Each row is a point. Examples show where two turns around zero, p and q, send a point. Where does a point land after both, in the order given? Backwards means that the second turn is done in reverse. Each puzzle has new turns, and all numbers are rounded.

Turn p:
0.010,-0.036 => -0.034,0.016
-0.003,-0.040 => -0.028,0.028
-0.036,0.063 => 0.071,-0.014
0.029,0.014 => -0.008,-0.031
Turn q:
-0.023,0.031 => -0.036,-0.013
0.068,-0.015 => 0.035,0.060
0.002,0.009 => -0.008,0.005
-0.047,-0.025 => 0.010,-0.052
Where do these land?
p, then q backwards: -0.021,0.061 => -0.005,-0.064
q, then p: 0.020,-0.014 => -0.001,-0.024
q, then p: -0.028,0.008 => -0.008,0.028
q, then p: 0.028,-0.055 => -0.032,-0.053

Turn p:
-0.007,-0.002,0.022,0.029 => 0.030,-0.019,-0.011,-0.001
0.027,-0.060,-0.011,-0.057 => -0.058,0.035,-0.045,0.034
-0.013,0.040,-0.026,0.056 => 0.051,0.007,0.035,-0.041
-0.047,0.032,-0.008,0.023 => 0.038,-0.007,0.048,0.005
0.040,-0.010,0.022,-0.051 => -0.062,-0.015,-0.027,0.003
Turn q:
-0.002,-0.013,0.043,0.066 => -0.015,0.001,-0.006,0.078
0.032,0.000,-0.025,0.013 => 0.012,-0.011,-0.039,-0.004
0.013,-0.061,-0.020,-0.022 => 0.034,-0.058,0.012,-0.011
-0.061,0.026,0.040,0.019 => -0.053,0.034,0.040,0.028
-0.007,0.059,-0.037,-0.037 => -0.019,0.036,-0.014,-0.067
0.024,-0.011,0.000,-0.039 => 0.040,-0.002,0.008,-0.023
Where do these land?
q, then p: -0.032,-0.029,0.018,-0.016 => 0.009,-0.035,-0.028,0.018
p, then q: 0.020,0.032,-0.026,0.015 => 0.022,0.025,0.028,-0.022
p, then q: -0.056,-0.024,0.003,0.003 => 0.001,0.006,-0.041,0.045
q, then p: -0.011,0.018,0.024,-0.017 => -0.004,-0.032,0.014,-0.009
q, then p: 0.103,0.029,-0.057,-0.010 => -0.069,0.087,0.015,-0.048
p, then q: -0.024,-0.026,0.038,0.025 => 0.016,-0.033,-0.042,0.014

Turn p:
0.017,0.039,-0.023,-0.012,-0.046,0.006,0.002,0.042 => 0.039,0.051,-0.019,0.005,0.007,-0.018,0.034,0.021
-0.017,-0.007,-0.064,0.061,-0.008,-0.025,-0.052,-0.021 => 0.000,-0.061,-0.062,0.012,-0.004,0.042,0.045,0.024
0.019,0.020,0.030,0.034,-0.041,0.013,-0.022,0.026 => -0.024,0.031,-0.028,-0.002,0.021,-0.024,0.009,0.049
-0.084,-0.012,-0.029,0.001,0.004,0.041,-0.024,-0.033 => -0.014,-0.020,0.036,0.023,-0.037,0.081,0.020,0.025
0.021,0.018,-0.001,0.000,-0.014,0.025,-0.006,-0.051 => -0.005,-0.003,-0.013,0.043,-0.037,-0.014,-0.020,0.015
-0.027,-0.042,-0.005,0.002,-0.023,-0.031,0.035,0.047 => 0.019,-0.016,0.039,-0.048,0.030,-0.013,0.043,0.004
0.021,0.034,-0.053,-0.030,0.041,-0.049,0.030,-0.061 => 0.031,-0.029,-0.025,0.035,-0.048,-0.010,0.005,-0.089
-0.010,0.021,0.040,-0.053,0.040,-0.034,-0.052,0.028 => -0.016,0.049,-0.024,-0.064,-0.012,0.033,-0.032,-0.039
0.015,0.011,0.042,-0.045,0.063,0.068,0.060,0.021 => 0.001,0.054,0.071,0.035,0.037,-0.003,-0.067,-0.042
0.008,-0.044,0.052,0.048,-0.033,-0.025,0.035,0.009 => -0.040,-0.033,0.024,-0.031,0.032,-0.062,0.013,0.027
0.037,-0.039,0.011,-0.005,0.016,0.010,-0.006,-0.006 => 0.010,-0.023,0.000,-0.008,0.013,-0.012,-0.049,0.007
Turn q:
0.059,-0.011,-0.044,-0.065,0.044,-0.006,-0.022,-0.040 => 0.070,-0.054,0.037,0.035,-0.012,-0.034,-0.007,0.046
0.029,0.045,0.059,-0.062,-0.058,-0.023,0.016,-0.015 => -0.052,-0.041,0.037,0.014,-0.029,-0.069,0.010,-0.054
0.022,-0.041,-0.028,0.032,-0.038,-0.001,0.019,-0.013 => 0.041,0.032,-0.013,0.010,-0.038,0.018,-0.006,-0.034
-0.016,-0.024,-0.044,0.038,0.039,-0.033,0.013,-0.007 => 0.029,0.036,-0.018,0.001,-0.017,0.031,0.029,0.049
-0.014,-0.021,0.020,0.025,-0.051,0.014,-0.028,0.065 => -0.043,0.009,-0.039,-0.010,-0.008,0.032,-0.061,-0.033
0.017,0.000,0.040,-0.004,0.024,-0.004,-0.049,-0.033 => -0.008,-0.033,0.005,0.060,0.034,0.004,0.009,0.003
-0.046,-0.022,-0.021,-0.052,-0.037,-0.034,-0.029,0.040 => -0.025,-0.051,-0.059,-0.031,-0.049,-0.006,-0.021,0.015
-0.040,0.041,-0.001,0.041,0.036,0.004,0.062,0.050 => -0.040,0.066,0.021,-0.066,0.018,0.015,0.017,0.032
-0.029,-0.037,0.046,-0.005,-0.005,-0.013,0.006,0.015 => -0.036,-0.025,-0.005,-0.007,-0.014,0.046,0.014,-0.017
0.007,0.016,-0.021,0.047,0.023,0.045,-0.037,-0.012 => 0.030,0.032,-0.016,0.018,0.063,0.004,-0.021,0.009
0.013,0.054,-0.004,0.005,0.024,0.052,0.049,-0.048 => 0.033,0.028,0.053,-0.023,0.053,-0.040,0.035,-0.016
Where do these land?
q, then p: 0.050,0.016,-0.054,0.057,-0.026,0.022,0.025,-0.047 => -0.015,0.021,-0.077,0.041,-0.012,-0.058,-0.003,-0.034
p, then q: -0.018,-0.082,-0.045,0.001,-0.032,0.037,0.006,-0.007 => -0.019,-0.015,0.044,0.013,-0.019,0.065,-0.061,-0.023
q, then p: 0.023,0.032,0.024,-0.026,0.036,0.035,0.014,0.049 => -0.041,0.029,0.010,-0.055,-0.001,0.031,-0.035,-0.007
q, then p: -0.037,0.006,-0.015,0.039,0.038,-0.008,0.010,-0.059 => 0.022,0.013,0.019,0.046,0.044,-0.029,0.007,-0.049
p, then q: -0.018,0.001,-0.018,0.017,-0.031,-0.050,-0.030,-0.038 => 0.029,-0.001,-0.017,-0.044,-0.054,0.003,-0.004,-0.028
p, then q backwards: -0.003,0.033,0.032,-0.011,0.039,-0.050,0.011,0.062 => -0.039,0.033,0.019,0.042,-0.038,0.052,0.036,-0.003
q, then p: -0.002,-0.022,0.059,-0.049,0.013,-0.066,-0.037,0.024 => -0.016,-0.039,0.056,-0.030,0.027,0.028,0.039,0.063
q, then p: -0.022,0.003,-0.002,-0.052,-0.021,0.040,-0.005,0.048 => 0.026,-0.011,0.005,-0.051,-0.040,0.038,-0.033,0.005
q, then p: 0.030,0.017,0.034,0.013,-0.027,0.034,-0.047,0.066 => -0.042,-0.010,-0.038,-0.014,-0.026,0.081,-0.008,0.016
p, then q: 0.002,0.023,0.009,0.035,-0.010,0.023,0.057,-0.042 => -0.034,0.047,-0.025,0.016,-0.010,0.038,0.041,-0.008
q, then p: -0.006,-0.027,-0.023,-0.025,0.021,-0.018,-0.004,-0.056 => 0.029,-0.025,0.011,0.005,0.039,-0.051,-0.006,0.006
